Each row is a point. Each copy is the shape, with its points in the same order, stretched, turned, moved and blurred by noise. Say if it was mirrored as well.

Shape, 8 rows:
[[-0.5  2.1]
 [-1.6  1.9]
 [ 1.4 -2.2]
 [ 4.9 -3.3]
 [ 0.6  1.4]
 [-2.2 -2.0]
 [ 2.4  4.0]
 [ 2.1 -0.3]]
Copy 1, 8 rows:
[[ 0.8 -3.8]
 [ 2.1 -2.9]
 [-2.3  1.6]
 [-7.0  2.8]
 [-0.7 -2.7]
 [ 2.1  2.6]
 [-2.6 -6.9]
 [-2.7 -0.8]]
Copy 1 is: only turned
Copy 2:
[[-1.8  2.5]
 [-1.7  3.7]
 [ 2.6  0.2]
 [ 3.4 -4.1]
 [-1.3  1.0]
 [ 2.1  2.8]
 [-4.6 -0.4]
 [ 0.4 -0.6]]
Copy 2 is: mirrored
Copy 3, 8 rows:
[[ 1.5 -1.4]
 [ 1.2 -1.4]
 [-0.9  2.3]
 [ 0.9  4.4]
 [ 1.7  0.1]
 [-3.6  0.3]
 [ 6.2 -0.6]
 [ 1.5  2.2]]
Copy 3 is: mirrored
Copy 4 (8 x 2):
[[ 1.7  1.0]
 [ 1.1 -0.4]
 [-2.5  1.1]
 [-2.8  3.7]
 [ 0.9  1.6]
 [-3.2 -2.2]
 [ 4.3  4.0]
 [-0.1  2.2]]
Copy 4 is: mirrored

Shape:
[[-3.8 -6.2 -4.7  3.5]
 [-2.6 -2.1 -1.9  0.4]
 [ 3.0  1.7 -2.0  0.5]
 [ 1.1  3.3  0.2  0.0]
 [-2.9  0.0 -1.1  5.0]
 [ 2.2  1.5 -1.7 -3.5]
 [ 3.5 -1.5  1.8 -0.4]]
Copy 1:
[[-5.6 -4.0  0.8  4.0]
 [-3.6 -1.6 -1.3  1.0]
 [ 2.6 -2.4  1.2  0.8]
 [ 1.5 -1.6 -0.8 -1.7]
 [-3.0 -4.4  0.8 -1.2]
 [ 2.3 -0.2 -1.3  1.2]
 [-0.7  1.8  0.5  0.4]]
Copy 1 is: mirrored
Copy 2:
[[ 2.5 -9.8 -3.0  0.9]
 [ 1.4 -3.1 -0.2  0.2]
 [ 0.8 -1.6 -4.5 -0.7]
 [ 0.6  1.5 -1.9  0.1]
 [ 3.7 -3.9 -4.1  3.2]
 [-1.0  1.4 -0.4 -3.1]
 [-2.7 -1.0 -1.9  0.2]]
Copy 2 is: mirrored
Copy 3, 7 rows:
[[ 5.4 -3.2 -2.7 -4.7]
 [ 1.8 -1.6 -1.6  0.5]
 [-3.6  1.3 -1.2 -1.5]
 [-4.0 -0.4  0.5  0.9]
 [-1.2 -4.4 -0.5 -2.9]
 [-2.0  3.3 -1.3  2.1]
 [-0.5  3.3  2.6 -1.5]]
Copy 3 is: mirrored

Shape:
[[-1.4 -2.4 -3.2  0.4  2.1  2.8]
 [ 0.3 -1.2 -2.1  3.3  3.0 -1.2]
 [ 3.7  0.8 -1.1  2.9  0.0 -4.5]
 [-4.0 -2.3  2.5  2.0 -3.9  2.4]
 [-3.0  5.5 -3.4 -1.5  1.1  2.0]
 [ 0.4 -0.5  1.4  3.3  0.8  0.4]
 [ 2.5 -0.6  3.2 -0.3  2.0 -1.4]
 [ 0.6 -1.9  4.4 -0.4  1.6 -2.1]
 [-4.2 -2.2 -1.3 -1.8  2.7 -3.5]
 [-3.7  2.7  2.2 -3.9 -4.7 -4.1]
 [ 3.7  3.0  1.4  0.8 -0.7  0.2]
 [-0.4  3.7 -0.7 -1.7  1.8 -3.6]]
Copy 1 (12 x 6):
[[ 0.3  5.2 -1.1  2.6 -3.0  1.3]
 [ 0.0  1.5 -3.0  2.0 -5.7 -0.4]
 [-0.5 -3.0 -3.4 -2.1 -7.1 -1.5]
 [-4.3  4.4  0.5  0.3  4.0  0.4]
 [ 2.7  2.3 -2.7  0.0 -0.2  4.2]
 [-3.2  0.5 -2.5  1.0 -1.5  1.1]
 [-2.9 -2.5  1.9  1.8 -3.3  0.9]
 [-3.2 -1.6  2.9  3.1 -2.7 -0.6]
 [ 2.9  1.2  0.9  4.0 -4.6 -3.4]
 [ 0.4 -2.8  2.8 -2.0  1.9 -1.6]
 [-2.8 -1.9 -1.8 -1.8 -1.6  3.4]
 [ 2.2 -2.8 -1.1  0.7 -4.1  0.3]]
Copy 1 is: mirrored
Copy 2:
[[-0.5  0.7  1.4 -1.4  0.3  3.3]
 [-2.4  2.1 -0.7  1.0 -1.2 -0.3]
 [-0.5  1.0 -4.2  0.7 -2.0 -3.7]
 [ 4.7 -1.3  6.5  2.3  1.0  1.0]
 [-2.1 -4.1 -4.0 -0.1  3.9  1.3]
 [ 0.9  2.6  0.4  1.6  0.7 -0.6]
 [ 1.0  2.8 -1.0 -1.4  2.0 -3.5]
 [ 1.1  2.2  1.8 -0.8  1.6 -4.8]
 [-2.9 -2.8  3.2 -1.0  0.1 -4.2]
 [ 2.5 -7.9  1.0 -0.3  2.4 -6.0]
 [ 2.1  1.5 -4.6 -0.5  2.3 -1.5]
 [-2.8 -2.8 -4.2 -0.7  2.0 -4.4]]
Copy 2 is: mirrored
